Each row is a point. Each copy is the shape, with its points in the same order, turned, moved and blurred by noise. Say if it was mirrored as well.
In the rows, zero is written as 128.

Shape, 8 rows:
[[105  97 174]
 [ 92 142 107]
 [ 78 118 120]
 [175 144 123]
 [102 188 171]
 [135 141 181]
 [ 86  99  83]
 [214 141 110]]
Copy 1 (8 x 3):
[[136  69 164]
 [ 90 133 109]
 [ 92 117 128]
 [167 156 108]
 [132  88  62]
 [158  93 120]
 [ 69 144 147]
 [196 186 104]]
Copy 1 is: mirrored
Copy 2:
[[ 69 132 134]
 [133  95 160]
 [111  85 154]
 [155 158 103]
 [121 170 192]
 [103 171 142]
 [128  60 128]
 [177 174  72]]
Copy 2 is: mirrored
Copy 3:
[[134  65  96]
 [ 81 122 141]
 [ 94  89 151]
 [129 164 100]
 [ 53 110  82]
 [106 108  64]
 [121 114 174]
 [158 203  89]]
Copy 3 is: mirrored
Copy 4, 8 rows:
[[ 87 142 155]
 [125 108  91]
 [102 129  96]
 [181 111 157]
 [103  54 144]
 [113 101 177]
 [127 155  75]
 [219 118 172]]
Copy 4 is: mirrored

Shape (9 x 4):
[[134 121 136 185]
 [149 115 127 164]
 [121 131  84 131]
 [159 124 182  48]
 [ 88 150 189  61]
 [168 160  75 120]
 [125 128 163 153]
 [140  84 113  87]
 [151 141  68 164]]
Copy 1, 9 rows:
[[ 92 139 146 113]
 [108 125 133 104]
 [154 110 146 142]
 [126 103  13 146]
 [111 130  41 212]
 [189 127 122 112]
 [ 86 138 112 135]
 [137  60  93 134]
 [164 127 165 103]]
Copy 1 is: only turned
Copy 2, 9 rows:
[[181 122 136 164]
 [159 146 134 167]
 [112 126 139 135]
 [137 225  71  97]
 [159 176  86  43]
 [ 81 124 113 154]
 [186 148 116 130]
 [117 196 158 120]
 [107 110 146 169]]
Copy 2 is: mirrored
Copy 3 (9 x 4):
[[150 154 106 173]
 [151 146 103 149]
 [140  79  77 145]
 [ 46 110 173 107]
 [ 45  72 186 179]
 [105 111  56 134]
 [125 137 129 180]
 [120  83 138  98]
 [149 123  50 140]]
Copy 3 is: only turned

Shape (11 x 6):
[[103 155 123 120  98 124]
 [109 154 163 127  70 218]
 [134 147 115 145  85 136]
 [113 159 120 127  97 112]
 [116 122 237 135 202 171]
 [118 108 121 128  68 118]
 [151 159 176 112  84 128]
 [111 140 116 126 181 110]
 [113  56 147  42 113 115]
 [100 158 129 130  69 132]
 [115 150 221 136 109 120]]
Copy 1, 11 rows:
[[127  85 153  90 120 117]
 [184 128 123  15 105 138]
 [134 111 146  84 123  81]
 [116  96 158  88 121 107]
 [170 196 114 127 144 223]
 [167  80 145 104 132  87]
 [135 105 108  69 174 128]
 [ 96 129 151 149  99 144]
 [183  43  89 166 124 154]
 [139  87 167  59 127 106]
 [154 128 146  82 192 166]]
Copy 1 is: only turned
Copy 2 (11 x 6):
[[159 156 115 148 121 155]
 [182 169  86 162 220 134]
 [141 158  95 114 143 133]
 [158 159 116 137 119 143]
 [155  95 236 176 218 122]
 [137 173  96 142 127  99]
 [195 155 121 124 153 105]
 [116  93 163 148 120 171]
 [163  84 110 204 104  59]
 [170 187 102 149 126 135]
 [194 175 187 154 154 106]]
Copy 2 is: only turned

Shape:
[[114 172  76  87  91 105 113 121  91]
 [125 128 159  90 132  82 168 164 156]
 [142 135 109 144 153 151 133  68 112]
 [ 65 103 124  80 139  99 159 170 187]
 [ 68  95 118  84 137 118 149 216 160]
 [ 79 194  95  96  97 109 214 150 103]
 [160 146  83 125 129 155 164 123 129]
 [ 71  54 127  78 128 102 179 199 143]
 [168 147  50 146  83 123 144 121 102]
 [137 107 147 207 127 148  97 104 135]
 [173 157  67 184 162 146 122 141 116]
 [115 159  11 124  99  84 173 143 140]
 [141 123 156 143 107 183 106 110 164]]
Copy 1 (13 x 9):
[[131 132 191 165  75 167 127 117  84]
 [ 93 135  82 145  73 110 121 156 153]
 [160 111 126 160 150 180 111  84 130]
 [ 99  88 127 143  58  97  92 179 173]
 [ 87  79 132 106  72  77  83 168 143]
 [155 137 126 163  59 158  66 190  69]
 [162 148 127 142 103 156  76  83 128]
 [ 50  91 124 108  75 104  55 184 160]
 [160 174 169 114  97 188  89  83 114]
 [159 131 135 102 199 155 147 111 161]
 [187 132 127  80 111 167 119  60 127]
 [170 134 184 124  20 187  75 133 127]
 [147 138 134 150 183  94 124 108 154]]
Copy 1 is: only turned
Copy 2:
[[ 97 175 115 130 137 150 126  95 207]
 [112 127 105 124 191 183 161 141 104]
 [171 162 130 129  92 109 130 100 141]
 [ 79  92 107 155 142 212 162 130 105]
 [ 39  77 116 137 154 181 154 122  97]
 [ 76 160  62 190 168 132 196 102 175]
 [129 138 140 121 118 106 187 111 161]
 [ 29 116 104 144 136 186 158 161  78]
 [107 183 172 134 133  98 167 118 190]
 [167 131 182 143 128  89  85 135 109]
 [136 142 188 115 129  67 153  63 139]
 [ 72 180 168 170 135 159 204  82 187]
 [164  91 144 127 119 111 112 162 146]]
Copy 2 is: only turned
Copy 3:
[[198 112 111 111 168 146 166 101  95]
 [ 95  97  68 149 111 165 167 103 149]
 [178 140 121 171 108 126 102 155  91]
 [120  77  99 103  72 143 164  91 187]
 [110  88 114 110  99 117 200  96 205]
 [204  73  66 131 142 181 207 153 151]
 [172 111 102 165 154 127 114 154 143]
 [ 96  52  94 120  80  96 206 106 176]
 [174  93 112 130 200 122 118 165 104]
 [103 141 184 158 109 149 102 171  96]
 [151 176 123 137 171 118 103 191 139]
 [194  73  76  65 173 136 132 161 151]
 [131 116 180 192 118 159 102 119 129]]
Copy 3 is: mirrored
Copy 4, 13 rows:
[[142 128  91 174 191 131 159 149 165]
 [136 116  70 138  98  93  89 139 109]
 [152 148 154 152 131 199 131 119 127]
 [114 137 107 164  73  57 105 174 133]
 [ 84 125  97 135  73  50 134 156 151]
 [200 103  74 135 124 108 147 172 205]
 [142 140 116 151 119 170 119  97 180]
 [101 165  91  98  78  41 120 162 135]
 [154 141 129 145 187 147 126  79 194]
 [110 101 204 116 141 170  98 108 105]
 [136 106 157 156 126 172 153  46 162]
 [186 145 122 184 156  78 138  99 213]
 [ 84 111 157 140 125 188  70 140 138]]
Copy 4 is: mirrored
